Every row gives one point. To make a cloud, some directions were put in groups of two or more. Within a group, all points are equally far from the middle, so they leave a hole (a ring in 2 directions, a hollow ball in 3). The other directions are filled evenly. Then the cloud was stretched, turned, moved and blurred a little. Count the holes, and give their numbers of directions, smallest first.

Cloud (13 x 2):
[[-31 -15]
 [-44  19]
 [-46  14]
 [ 19 -40]
 [ 44 -35]
 [-45  10]
 [-40  23]
 [-12 -29]
 [-43   4]
 [ -8 -31]
 [ 44 -10]
 [-40  23]
 [-41  -1]]
Holes: 1 (2)

Cloud, 28 rows:
[[-23  45 -31  15]
 [  0  18 -55  -8]
 [-11  -5  24  29]
 [ 20   6  19 -25]
 [  9 -15 -36  21]
 [ 13  28 -10  39]
 [  9  21 -24  25]
 [-29  36 -11  11]
 [ 36  18  -1   3]
 [-15  32  -8  32]
 [-20 -14 -16 -13]
 [ 19  21   1  37]
 [ -7 -23   8  41]
 [-33 -11 -13 -21]
 [-27  27   1 -11]
 [-15 -18  -7  22]
 [ 26  21 -23  18]
 [-45  -8   6  -3]
 [-16 -21 -26   1]
 [-51  12  54 -23]
 [ 13  16 -56  46]
 [-49   6  11  24]
 [ 28  33   5  -9]
 [-14 -19 -16  11]
 [ 11   7  29  30]
 [ 21   3 -60  46]
 [ 13   6  16   4]
 [-20 -22   6 -17]]
Holes: 0

Cloud:
[[ 34  38   7   4  -3  -5]
 [ -7  -3   3  29   7  -9]
 [-34 -48 -16  12  14  15]
 [  7   9  -8 -41  22   7]
 [ 15  43  14 -39   3  -7]
 [-15 -18 -23   5 -15  -7]
 [  6  42   9  -5  28 -17]
 [ 15  30  -2  27  28  38]
 [  5   3 -26  18  -4   4]
 [ -5  11  19  16  40  22]
 [-24   3   7 -32  -1   3]
 [-45 -22  10 -12 -22 -11]
 [-33  18   3  -8  22   6]
 [-14 -15  -7  47  26  33]
 [ -3  -2   2  40  -1  31]
 [-30  -4  41 -39   2   9]
 [ -4  23 -10 -37  -6  12]
 [  5  25   1  -8  23 -17]
 [  8   3 -20   6 -17 -30]
 [-18 -38   7   4  -2   8]
 [ 15  51  18 -18  15   3]
 [ 21 -14  -3 -20  -7 -13]
 [-18  10  -6 -15   9  39]
 [  0   6  19 -25  14  52]
 [  4   8 -11 -31 -25 -25]
 [ 13  26   6   1  26  49]
 [-19  34 -27  -8  41  13]
 [ -2  -1  41 -28  -2  18]
 [ -7 -52  16 -16   2 -17]
 [-35 -33   0  -4   7  -8]
 [-11  -6  33 -10 -24 -22]
 [-10  43 -39   8  19   8]
 [-14   5 -17  26 -12  24]
 [-27   2  -7   2 -16   1]
 [  2 -21  -6   1   3 -31]
 [ 20  31 -45  10  38  30]
 [-27  15 -17 -35  28  20]
 [ 14  47 -11   0   3  -6]
 [ -5  21  11   7  13  38]
 [ 10 -15   5 -22   1  -6]
 [  3   4 -37  11  15   7]
 [ 47  45 -14  24 -12 -12]
 [ -5   8 -23 -16  12 -60]
 [-20  25  19  13  32  10]
 [ 21 -24 -32  -8   2 -43]
 [ 15  11  12  25  -8   1]]
Holes: 0

Cloud, 87 rows:
[[ 23  16   3  -2 -26  16  -7   1 -21]
 [ -5 -16 -24 -37 -14 -13 -13  21  -4]
 [-24  25  -6 -10 -10  41  -2  24 -14]
 [-18  24   4 -16 -13  13  17  48  -9]
 [-12  34   3  -9   5   0  40  33  10]
 [-31   6  -7  21  10   2 -10  32   3]
 [ -7   7  -6 -23 -20  12  19  21 -17]
 [ 34 -16 -34 -11  -5 -14  -8 -23   3]
 [ -2  37   3 -19  17  -9   2  20 -23]
 [  5  22  27   7  -8   4  27  20  31]
 [  1   2  42 -32   2 -21   6  28 -23]
 [ -7  24  12  -2  20 -11 -11   4 -38]
 [ 16 -20  -6 -18 -20  16 -16  -8 -54]
 [ -8  16 -35 -18  12 -19 -15   1  -7]
 [-18 -12 -20 -32   6   9   8  20 -16]
 [ -5  13  -6 -28  16 -25  10  -7  16]
 [-17   1 -29  17  21 -12  -1 -11   1]
 [  6 -27 -25 -14 -17 -17   0 -22  13]
 [ -3 -14 -14  13  19   3  29 -14  32]
 [ 33 -21  -6  19  12 -10   5   7  14]
 [-35  27   1   4   3  -5   0   9  19]
 [ 28   4   1  16  -5 -18 -20   8  -7]
 [  2 -19   4 -17  14   4  11   5  -6]
 [  3  27 -22 -31  12   3  20 -13  14]
 [ 17 -30  -6 -12 -10  -2  14 -18  18]
 [ -5  -6 -23 -10  21  -7  26  -3  33]
 [-23 -14 -27  -7  -7 -13  -3  16  21]
 [-15  -6 -20 -39  -3  21   0  19 -28]
 [ 18 -29   5  16  -3   3  -7  -5  -7]
 [  2   3 -16 -22 -13  -1  40  38  14]
 [ 10   7  16  -1 -29   1  31  37   3]
 [ 34  -6   8  19 -10  17  13  12 -11]
 [ 34  26  18  -5   3  -9  22  17   3]
 [  3  19  19   7   9 -30  15  -3  21]
 [  9  -7  -9 -14  21 -12 -33   9   1]
 [-19 -13 -38 -31   5  22 -15  13  -7]
 [ -4  15 -27 -28   5 -27  15  11   3]
 [ 21  -3   6  35  -4 -17   2  32  33]
 [-10  13  32  -3  16 -45   6  20   4]
 [  1  24  -4  -9  -6   7  24  32 -26]
 [  1  35  -1 -23  16 -11  17  33  11]
 [-18   7 -13  23  15  19   3  -6  -3]
 [  7   1  27  23 -22 -17   9 -15  -7]
 [ -6  -6   0  14  17  18   6  17   3]
 [-19 -17  13  31   7  -4  -7 -12  23]
 [  2   6 -19 -45  16   8   7  -7 -22]
 [ 16 -24   2 -29  -1  -2  -1  29  19]
 [ 33  -6  -9  37 -11  26   5  -9   5]
 [-18   2 -17 -17 -21  50 -16  20 -31]
 [-16  11 -15 -15  -3 -29 -23  -9 -28]
 [  6   5  32  -5   4  10  -2  34 -23]
 [ 27  -5   8 -34 -18 -12  10  25 -10]
 [ -5  11 -35 -24  17 -32   7  -6  -2]
 [ 15 -13 -32  10  -1   7  -7  -6 -30]
 [  6 -24 -24 -22 -15  18  -9  19 -25]
 [-41  -8 -23   0   5 -14 -13  -9  15]
 [ 15   3  17  -4  -3 -27 -16  18   8]
 [ 10  -1  29 -18 -17  -7   6  -3 -13]
 [ 38 -10   6 -38  -3 -16  11  20 -12]
 [ -1   8 -23 -46  11  19   3   0  -6]
 [  4   8  -3 -15 -17  -2  22   3 -33]
 [-12  27   4 -13   7 -41  33  27  -7]
 [ 30 -26  -7 -34  -2  16 -20  30  -8]
 [  9  12  37 -12   5 -35  10  10 -13]
 [ 28  11   2  17  -9 -20 -10 -22 -16]
 [ 27  10  25 -13  -4  15  -1  34 -22]
 [-32  18   3  18   7  12 -14  19   2]
 [-38   3   3  14  15 -19 -14  -2  -5]
 [-18  22 -20 -21   5 -15  27   0  25]
 [ 26 -24 -20 -30 -21  27 -14   7 -11]
 [ 20 -10  13 -12 -24   2  31  20  10]
 [-23  10 -38   4  10   8 -12   2  26]
 [-29 -14 -10 -33  19 -40  -5  24  -6]
 [ 17  -6  -4  21   3 -60  22   6  12]
 [ 29 -12 -14 -23 -12 -30  24 -16   4]
 [ 22   6 -12  -5   3 -44 -17   9 -33]
 [ 10   1 -16  37 -15  12   3 -12  -9]
 [ 11  -7  -9  32 -14   6  27  -9  -9]
 [-23  -9   4 -15  12  11   0   9 -32]
 [-28 -13  11  15  11   9 -11   3  -4]
 [-13 -12 -34  -3   0  18   8  -1  -7]
 [  1   7 -17  -9  15   7  39  24  -9]
 [-20   2 -11  25  17 -34  11  14   2]
 [ 15 -19 -20  17 -15  12 -26   7  12]
 [-14 -16  -1 -36 -18 -36   7  26  -1]
 [ 34  -2   1  -6 -20  28   4   7 -19]
 [-25 -20 -26 -10  -5  18  -1  36   8]]
Holes: 2 (2, 3)

Cloud:
[[ 21   0   0 -11  -9   4  14  21 -13]
 [  2 -26  19   1 -11  18 -13 -19  20]
 [ -1  -4 -17   9   3 -20   9  29 -36]
 [-14  -8   6   8 -19  26  -5 -32  25]
 [ -3   6  35  -4   9  -5   3  24   5]
 [  3 -14 -25 -25 -13 -12  14 -20  34]
 [ -2  14 -32 -15  -1 -18   0 -18 -10]
 [-19  14 -20  -5   4  -8 -12  24 -17]
 [ -5 -17  -6  32  -2   2   2   8 -16]
 [-15 -17 -24  -2 -22  -4   8 -37  26]
 [  3 -28  -7   6   6 -18  -1  17  -7]
 [-28  -3   6  18  26   8  19 -13 -23]
 [-24 -19 -16  -6  -3   4   8 -20  25]
 [-18 -11 -18   9  17 -16 -13 -19   6]
 [  4 -20 -22  19   5 -21 -10   4 -29]
 [-40  -7   3  34  -5  -5  -7 -11 -11]
 [ -8  -5 -19  20 -16 -15 -15  -3  -1]
 [-17  -6 -13   0 -16  -7 -15   4   7]
 [  6 -15  25  18  -6   1  -8   6   7]
 [  2  12   7  -7  -5  -6  -2  17 -34]
 [  9  17  -1 -10   0 -10   5   1  30]
 [-34  -2  -3  -1  -1 -10  37  11  -4]
 [-13  -2  -9  -1 -25  26   7  -9   5]
 [-10   3  -2  -7  12 -37   8   9   6]
 [ -3   0  -3   3 -15  18  23   4  -6]
 [  8   7  27  -6   1  -3  -8  33   7]
 [-19  -3 -22 -20   1  -4   4  -3  22]
 [ -8 -11  -8  30   0   6 -16  -1  -2]
 [  9   3  10  -2 -17  10 -32  41 -11]
 [-10 -32 -15  12 -15   2   8 -25  10]
 [ -3  -7 -21  -7  16   1  15 -28  40]
 [-23  -7 -24  -9  -2  16  -8 -10 -25]
 [  6  15 -15  14  -2  10 -26   7  -6]
 [-21 -16  24  19   4  -8   3 -14  -4]
 [-22  -9   2  17  -6 -27  -1 -31  16]
 [  2 -11   2 -14  10  18  -6 -25  -5]
 [-12  -7 -33  11  28   3   4 -15  10]
 [ 24  -4  13 -13  25   1  -2  26 -22]
 [-29 -18  -4   8  21  -4  20 -27  -1]
 [  1   1  -1   2  20 -17   1  19 -37]
 [ -5 -15 -11 -19  12  -3 -26 -18  -1]
 [  4   8   7 -25  -4 -16 -11   2   3]
 [ -2  10  24 -15   2  -7  19   9   7]
 [-10  -2  26  -9  -7  -9  -2  26 -19]
 [  4  -2  17  28  -8   2  13 -12 -14]
 [ 19   2  17  -4 -14 -12   7   3 -10]
 [-18   6  14 -10   6 -13 -11  11   1]
 [ -9   4  17 -16 -13  15  -8   4  33]
 [  4  -8 -23 -36   1  -3 -15 -16  -8]
 [ 20  -5 -26  22 -12 -31   0  10 -21]
 [  3  13   8 -24  -4   3   9   2  31]
 [  3  -1 -16  14 -26 -24  33  -7   6]
 [ 10 -29  -6   8 -18  -3  20 -18  10]
 [  2   1  -2 -13   1  -4 -12   3  38]
 [-16   0  -3  -6 -15   0  29 -56  13]
 [  6  -2  12 -20  27 -21 -23   3  16]
 [ 15   7   1  -3 -24  -7   3  21   1]
 [ -2  15  -7  18 -17   2  -9  11  -2]
 [-16 -28 -10   3  18 -20   3 -15  24]
 [-12  11 -20   3 -16  -1  21 -20  26]
 [  0   8  12 -33  -1  -4   3 -19  35]
 [-23 -10 -21  -6  15  -1  24  -3  -8]
 [-30 -22  -7 -18  10   7  -1  -5   8]
 [-10  -6  -8  24 -25  18  29 -16 -10]
 [-17   3 -19  19 -22   7 -13  -8   2]
 [  9 -18   3  16  -2  12   3  -4  -7]
 [ 15 -20  -9  -2 -21 -20  24   9  -2]
 [ -8   4 -17  14  10  14 -16 -10  13]
 [ 23 -11  11  -6   1   0 -34  -6   5]
 [ 19   0 -25  -7  -2  -6 -27   3  10]
 [ -5   1 -36  10  11 -19 -22 -19 -10]
 [ -4  -2   0   7 -12  10  -1 -60  34]
 [  6 -20 -33 -13 -12   3   1   3 -28]
 [  2  14   6  29 -20  11   3  21 -30]
 [  7  12   6 -34  21   7 -33  15   4]
 [-10  11  -4  13 -18  -5  12  21  -2]
 [ -4   4   5  24  11 -11 -10 -14 -17]
 [-24   8  16   1   9  11  29  -4 -14]
 [ 15  -8   0 -35  11   6   0 -26  27]
 [ -4  11 -31   2  10 -24  24   3 -27]
 [-15 -13 -28  13  35 -17   3 -27   0]
 [-12   5 -11  22  26  19 -12 -13  12]
 [-28 -16   6 -16  -5  10 -23  -8   2]
 [ 24  -2   2  -7 -21 -19  22   7  13]
 [ -1  -7 -38   2   9  -5  24 -18   1]
 [  9   7   1  -4 -13  -5  34 -17  21]
 [ 20   4   1 -34   4  -8  16  -8   3]]
Holes: 2 (2, 3)
